Each row is a point. Any point is a mix of the corners, with weights that add up to 1. It lies inside the corners' shape when no weight is negative. Is each point inside? If not, which corners have a negative weight?

Corners:
(1): [ 1 19]
(2): [-48 -70]
(3): [38 14]
Points:
[-29 -46] => inside
[-39 -70] => outside (1)
[-29 -15] => outside (3)
[-37 -55] => inside
[21 43] => outside (2)
[11 24] => outside (2)
[12 -5] => inside
[-45 -40] => outside (3)

Corners:
(1): [ 60  88  50  38   8 -66  -6 -48]
(2): [ 28  55  -1  14  67   6 -21  24]
(3): [ 40  32 -17 -43  14  50 -16  -9]
(4): [ 18 -67  -7 -46 -23  11  39  14]
(5): [-19 -21  -7 -24 -61  46  24  27]
(6): [ 17 -49 -10 -35 -37  16 -32  37]
(7): [  4  17   1  14  43  11 -32 -42]
(8): [-17  -2 -24 -59 -14   1  -1  14]
(9): [ 21 -35 -66 -14 -30  -8  15   2]
Points:
[ 36  51   1  22  29  17 -27 -21] => outside (4, 8)
[ 10 -19  -6 -27 -24  16  13  11] => inside
[ 31  95   3  35  73 -28 -34 -71] => outside (4, 5, 6)
[ 17 -21 -10 -31 -19  16   2 -15] => outside (2)

Corners:
(1): [ -5  -6  19 -14  27   1  41 -33 -42 -25 -50  18]
(2): [-29 -16 -48 -21  35  11   8   7  -8  -4  38 -14]
(3): [  0 -20 -23  35  30 -25 -37  59  25 -28  -8  15]
(4): [-48  28 -20  20 -16 -12 -29 -22 -39   7  29   3]
(5): [-12 -34 -10  27  -8   3   1 -23  -8  24  15 -23]
(6): [ 12 -30 -53  54  34  -7   3  53   0  -3 -30   7]
(7): [ 12  12   1 -36   0  27  -2  29 -26 -43 -38  22]
(8): [ -1  -5 -57 -16   9 -36 -36  -8 -33  34  24 -42]
(9): [-47  35  -1  -8 -26 -28  35  37  16  41  29 -44]
(10): [-21  17 -45  -5 -25 -45  43  18  28  20   5  10]
(11): [ -4  20   2  47  -6  -3  14  22  37 -22  -2 -33]
(12): [-46  15 -19   3  -4   7   1 -25  -2  10 -29  18]
(13): [ 27  20  15   9  23  13 -17   9 -26   0   9   5]
Points:
[-21  -7 -35  -8  21   3   3   6  -9   0  20 -10] => inside
[ 16   4 -13  76   1 -25 -24  95  29  -9   8  -1] => outside (1, 2, 8, 12)
[-25   0 -27  13   9 -18  -5   3 -13  25  20  -9] => outside (7, 11)
[-14   9 -22  11  -1 -13  13  17   8   2   3  -8] => inside
[-14   3 -16   0   9  -7   5   2 -12   4   5 -11] => inside

Corners:
(1): [ 16 -13 -21   3   5  25  30 -22 -39 -50  15 -14  21 -38  62 -51  10   1
 -18  39]
(2): [  8  -9 -35  -8  46  55 -21  18 -65 -45   6 -37 -29 -66  20 -23  26   1
 -23   9]
(3): [-23 -11  -5 -53  -6  64   9  39 -41  -9  14 -14  -6 -18  42 -67  59  -8
 -42  40]
(4): [ 15 -24  22  16   7  20 -20  -8 -31  19  24 -51  16   4 -29 -39 -15 -24
 -33 -85]
(5): [ -2 -48  22  15 -13  37   3  47  -4  -9   2 -28 -10 -12   7  13 -25 -74
  23 -50]
(6): [ 40 -39   6  -3 -42 -18  11  50 -32 -13  46 -24 -45 -20 -26   7 -20 -10
 -40 -11]
(7): [-87  21 -31 -12  25  60  26  20  -4 -25   7  34  34 -34  -5  -3  35  30
 -75   4]
(8): [-13 -19  37  47  22  14  20 -27 -36  70 -55  -1 -62  47 -44  34 -49 -39
  35 -59]
(9): [ 15 -63 -51  37  29  71 -20  36 -29  12 -10 -25  13  -2  25 -35  -4  -3
 -35  23]
(10): [ 62 -51 -21 -11   4  41  41  10 -26   5  34 -15   2 -15 -56  14  21 -47
   1 -13]
(11): [-51  22 -50 -16  11 -32  -1 -31  55  56 -39 -16 -37   1  17  28  25  -1
  46  -7]
(12): [-24   8  16  -4  31 -26 -31 -28  27 -16 -39 -34 -23  40 -50  38   1 -35
   3  20]
(13): [ 63  -3  46  95 -33  21  -8  41 -32  14 -23 -27  -8   4 -72   8  10 -39
  17 -63]
(14): [-23  28  27  18  38 -18 -34 -34  26  82  17 -10 -36 -12 -29  30 -29 -48
  45  32]
(15): [ 17 -86  30  44  21  46  24  31 -30 -35  53 -36 -42 -18 -10 -45  35   3
  -7  -9]
(16): [ -7  14   6 -15  40  11 -44 -33  29  39  21  22 -30  28  49  62  37  11
  11  15]
(17): [ 38 -31  18  29 -24  36 -33 -22  16  -2 -17  25 -61   4 -55 -24 -37 -41
  11 -56]
(18): [-33  47 -42  -8  81 -45  -7  -6  27  20  12  17 -46  42  30   9  25 -57
  -7  21]
(19): [-44  10 -28 -39  53 -69 -54 -13  18  34  -7  47  -2  31   6  15  12  -8
  70  20]
(20): [ -9 -23  12 -12  63   6  42  28   7   4 -49   7   3 -63  15 -14  36  -8
 -73  -4]
(21): [-20  48  12 -28  62  67  46  54  26  -1 -40 -10  24 -22 -10 -10 -27  45
 -23 -23]
Points:
[ -8   2   8  -1  21  13   0   5  -1   3  -1  -8 -18  -9 -11   5   4 -15
  -2 -12] => outside (9)
[-16   8  -9  -1  15  12  -2   5   4  21 -20  -6 -10  -5  -4  11   1 -21
   1 -13] => outside (15)
[-10  -7   3  11   7   7   1  -1   6  26  -2  -4 -18  24 -14  11  -4 -25
  11 -16] => outside (2, 20)
[-37 -13 -21 -40  20  55 -15  -2  10 -27  14  -6  26 -30  16 -22  12  18
 -10  22] => outside (6, 8, 13, 18, 20)
[ 20 -26  14  10   5  30   2   7 -18   7  -8 -19 -18 -12 -14  -8  -3 -15
   4 -16] => outside (7, 18)
[ 10 -16 -10  13  11   4 -12  10  -9   5 -24   0 -19  12 -17  27   8 -36
  -5 -41] => outside (1, 3, 14, 15, 21)
[  0   0  -1  -6  20  17  19  16 -18   6   3   2 -19 -28  -7 -32  23  -8
 -18 -14] => outside (5, 9, 12, 16)

Corners:
(1): [-16   3 -16  -6 -36 -21   8  76  31 -33  10   7  13 -12  -3 -17 -26   2
  29  22]
(2): [ 35 -19 -29 -27  53   4  12 -40 -13  -4  33  20 -29   6  51  39 -11  14
  62 -17]
(3): [-53  15 -12  33  -1  13   4  25  36 -18 -31  28  13  22  15  -2  34 -48
  11  42]
(4): [ 45 -54  19 -43  21  -7  23 -27 -18  -6   5 -36  31  -2 -23  42  -1  14
 -35   9]
(5): [-24  33   9  42  -4 -50   7  35 -40  26 -30  -1  64 -15  -4  -9 -30   3
  -4  19]
(6): [-32  28  10   4  -7  27  -7 -16  95   3  28  74 -26   4  16  40 -48  35
  38  -5]
(7): [-36 -15 -57  35  12  33  27  36  -6 -10 -63  -9  24  23  11  -9 -52  -2
   9  45]
(8): [ 32 -53  50 -51  72   6  -4 -24  -6  14  16 -17  -5  36 -73  -1  38  36
   7 -50]
(9): [-62   6 -23  43 -40 -10  19  18   0 -15 -34 -12  16  11  35 -28 -12  47
  22  36]
(10): [-29  16 -86   4   4 -24  42  40  21  -8 -45   3  32 -24   0  18  12  15
 -13   4]
(11): [ 23 -34   2   9  20   4  55 -21 -46  18  17 -56  14   8 -33  -7   3  -6
 -24 -38]
(12): [ 43 -44  34  -6  40 -27  42   1 -23  48  68  32 -18  43  11  67  33  58
  25 -26]
(13): [-14  27 -27  54  -6  48 -20  33   3 -13 -13  26 -14 -19   7  12   3  14
   3  33]
(14): [ 37 -44  44 -58  62 -20  17 -20  31  55  -2 -49 -55  -2 -33  19  15  24
  19   4]
(15): [ 24  25 -33  24  39 -39  31  22  15 -23   7 -40  39  26 -25  -1   5  10
  -2  31]
(16): [ 20 -28 -46  44  -4 -50  54   6 -10 -27 -29  37  23 -18 -34  -4  -4  19
  18  26]
(17): [-20 -51  14 -36  75  12   2 -29 -28  23  38 -25 -15  -9 -41  -3  14   3
 -14  23]
(18): [ 22 -13   6 -29  15  44  13 -36  24  43  46  30  -5  12 -13  34  11  23
  74   2]
(19): [ -5  26 -31  20 -30  10  23  24  19   6  -9  41  23   9  52 -40 -22  23
 -17  23]
(20): [-25 -19 -53  33 -16  -1 -56   5  49  15  25  17   8  14  26  -8 -16  -8
  26  25]
(21): [-30  43 -39 -14 -20  16 -15   6  12  -3  -7  54 -42  36   6  13 -23  16
  14  37]
Points:
[ 17 -24  -5  -4  28  -1  19   1   4   9  12  -2  11  -1 -11  16   4   7
  11   0] => outside (9, 21)
[ -6  -6 -17  13   7  -4  18   8  10  -3  -8  15  10   8  -4   0   3   5
  12  17] => inside
[  6 -18  -2  -7  22   0  15  -2   8  11   4   6  -1  12 -13  12   4  18
  18   5] => inside
[ -5 -27 -14  -9  16   9   8  -1  14   1   9   4  -8   8  -7  18   1  12
  17   8] => outside (5, 15, 19)
[-29  -6 -24  24  12  -6  -6  16  19 -18  -2  17  22   5   1  17  -4  19
  34  24] => outside (11, 14, 19, 21)
[ 15 -11 -18  10  -8 -31  20  20 -25  -6  15 -12  36  -3 -25  -8   9  31
 -14   7] => outside (2, 3, 6, 7, 14)

Corners:
(1): [ 27   1  45 -61  -1 -11 -15 -27 -52 -59  23 -82 -60 -51  -5  40  26   2
 -39  25]
(2): [ 56 -61  -6  48  63  22  44  15 -57  32 -30 -38  50  23 -24  -2  -8  43
 -33 -35]
(3): [-35 -15  -1  -1  12 -29 -24   0  58 -54  65 -60 -36  66  31 -14  18  10
 -88 -32]
(4): [-20 -47  40   4   6  27   2  52  21 -15 -18   7 -13 -28  54  37 -17  51
  -2 -19]
(5): [-20  15  41  28 -13 -57 -41  17   1   2 -10  50  21 -10  58  58  22 -21
 -50  -1]
(6): [-19  23  -3 -39  11 -29  19 -15 -75 -13 -32  39 -91 -15  39 -22 -49  39
  -5  26]
(7): [-63 -42  46  24  35  -5 -47   7   1  20 -44  17 -77  29  42  42  26 -14
 -37  21]
(8): [-62 -12  28 -13   8   3  45  17 -45   6 -30 -89  53  47  28  -9 -33  25
  26  25]
(9): [-12 -20 -73  12  56 -31  42 -13 -17  45   7  26 -46 -33  43  52  -8  -9
 -79 -37]
(10): [-29  15   7 -44  55 -74  47   0  24  46  -4  55  37 -11 -14  27   9  49
  23 -18]
(11): [ 41  -6  61 -42  -7  -4 -31 -28 -11 -19  19 -64  16  63  11  54  60  37
 -21 -37]
(12): [  4 -65   7 -14  -3   2  46 -21 -41 -36  35   1 -46  17   3  24  67  18
 -45 -40]
(13): [ 19  36 -47  54  56  28 -16 -14   5  31  76 -14 -55  21  29 -16 -15 -58
 -34  -6]
(14): [-39  24 -42   0 -25 -22 -22  -8  34  12 -23 -24  -7  35 -49 -30  25  -9
 -11 -68]
(15): [ 43  23  65 -59 -31  25  38  84 -68  48  -8   6 -45 -40  -9  16   3  89
  33  51]
(16): [ 23 -56 -48 -49 -16   1  37 -10 -19 -57 -36  20   6 -18 -20  48  59  49
 -56  15]
(17): [-28  37 -33  50  13 -42 -47  19  -7  -3  59 -37  51  48 -30  11 -23  60
  -5 -24]
(18): [-20 -95  -8  48 -38 -82 -61  27   6  38 -46  43  -8  48  18   7 -33  16
   5  15]
(19): [ 38  44  55  57 -14  24  51  -2  50  17  -1   0  26  30 -52  84   6  62
 -20 -39]
(20): [-18 -57   5 -29  -6   7   1 -30  -1  53  59  62   9  16  33 -44  21  50
 -50 -20]
(21): [  2 -37  20   3   2 -38 -44  44 -48 -10 -23  16  31  35  -7  82 -52 -28
 -22  11]
Points:
[ 28 -55 -42   5   2 -23  14 -62  54  -2  16  52 -66 -12  35  -9  63  -6
 -82 -63] => outside (7, 8, 15, 17, 21)
[  8 -69 -26  -1  18  15  42  15 -19  19 -28  17 -10 -16 -21  28   5  24
 -22   3] => outside (3, 5, 6, 11, 17)
[ -3 -15   5 -12  12 -12  12   8 -15   5  -1  -4  -7  12  -2  23   0  31
 -15  -6] => outside (5)
[-47  46  26  50  48 -50 -54 -12  31  69  26  42  14  14  55  43 -60 -24
  -1   0] => outside (2, 3, 12, 14, 15, 16)

Corners:
(1): [ -4  20 -25  28 -30  24  17   7  28   3 -21  67  35  42   3  -8 -41  16
  21 -27]
(2): [ 50  31 -45  51 -24   2  -3  23  19  -9 -41  45  52   5  14   9  10  11
  -3 -25]
(3): [ 40 -57 -21 -30 -55  17  34 -21  39  44  23 -28  41  18   6 -65 -16  44
   6  29]
(4): [-29 -56 -50  52 -29 -17   1  33 -14  27 -37 -17  26  39  -6  10 -19  20
  10  11]
(5): [ 22  18  -5  14  54 -15 -22  -4  28  20  13  15   8 -14  27 -14  -4 -14
  28 -27]
(6): [ 26  41  21   2  67  13 -28   5  33 -39  -4  -7 -20  29 -14   1  47 -32
   2  54]
(7): [ -5   5 -28  30  34  48 -44  -2  12 -34 -51  35 -28  34  26 -16 -35 -18
  14  13]
(8): [ 65  11 -40 -27  -7 -24 -24  36  54 -43   9  28 -31  36  18  18 -17  51
 -12  27]
(9): [ 22  31 -41 -26 -42 -12  -9 -12  39  19 -62  50 -29  -9 -22   0 -11  39
  42  39]
(10): [-31 -24   5   5  39 -26 -25 -24  -2  -7 -77  19 -15  15  -8  38  32  26
  66 -33]
(11): [ 22 -43 -30  11   2  -9 -15  28  -7  42 -47  17   0 -41 -44  22  24   5
  -9 -21]
(12): [ 15 -48 -43 -10 -40 -15  38 -12 -28  36   9 -37 -22  45  42 -13   7 -14
  -4  13]
(13): [ 31 -29  -6  36 -57  -9  45 -20  13 -27   1 -40  42 -14  12 -20 -32 -14
  31  -6]
(14): [ 15  44  41 -16 -18 -40 -63  15  11  -3 -47  43  -1   7 -44   9  45 -22
   8  39]
(15): [-10  42  16  65   3   7  10 -18 -27 -46  11  12  34  41  -7  -9  29  27
  -5  37]
(16): [ 69  -1 -41 -20   4  20  17   1   5 -22  33  29  45   3 -27 -47 -11  42
  31  48]
(17): [ -2 -18  -5 -50   6  31 -45  26  50  44  21 -19  57 -31  31  35  61  40
  -6 -37]
(18): [-12   1  35  -3  17  -8  11  41   5  15 -34  27  13   6  14 -24  10   5
  14  19]
(19): [-27 -46  50  53 -40  67 -12  -7 -38  53 -35  40 -11  64   6 -36 -40 -22
  95  29]
(20): [-21   3  -9  41 -37  34 -21  32  15  13 -24  27 -28  51  21 -63   1 -14
  57  -7]
(21): [ 40  -6  -1  -4  35  -3   6  36 -32  42   7 -19  12  -5 -13 -36 -21  16
  20 -10]
Points:
[ 10 -23 -11   1  -5  15   0   2   7  11   1  -9  -4  21   9 -33   1  13
  28  21] => outside (1, 2, 14)
[  0 -22 -13   8  -4  -5  -4  13 -13  30 -26  22  -7  23  -2 -15 -13  18
  29   3] => outside (2, 6, 13, 17)
[ 32  -3 -27  14 -32  27  10  -3  12   8  14  21  24  20  11 -25 -23  25
  18   1] => outside (4, 6, 10, 14, 18)
[ 22 -17 -18   1  -1   8  -7   6  20   9 -14   3   3   9  12 -13   7   6
  20  13] => outside (1, 14, 15, 21)
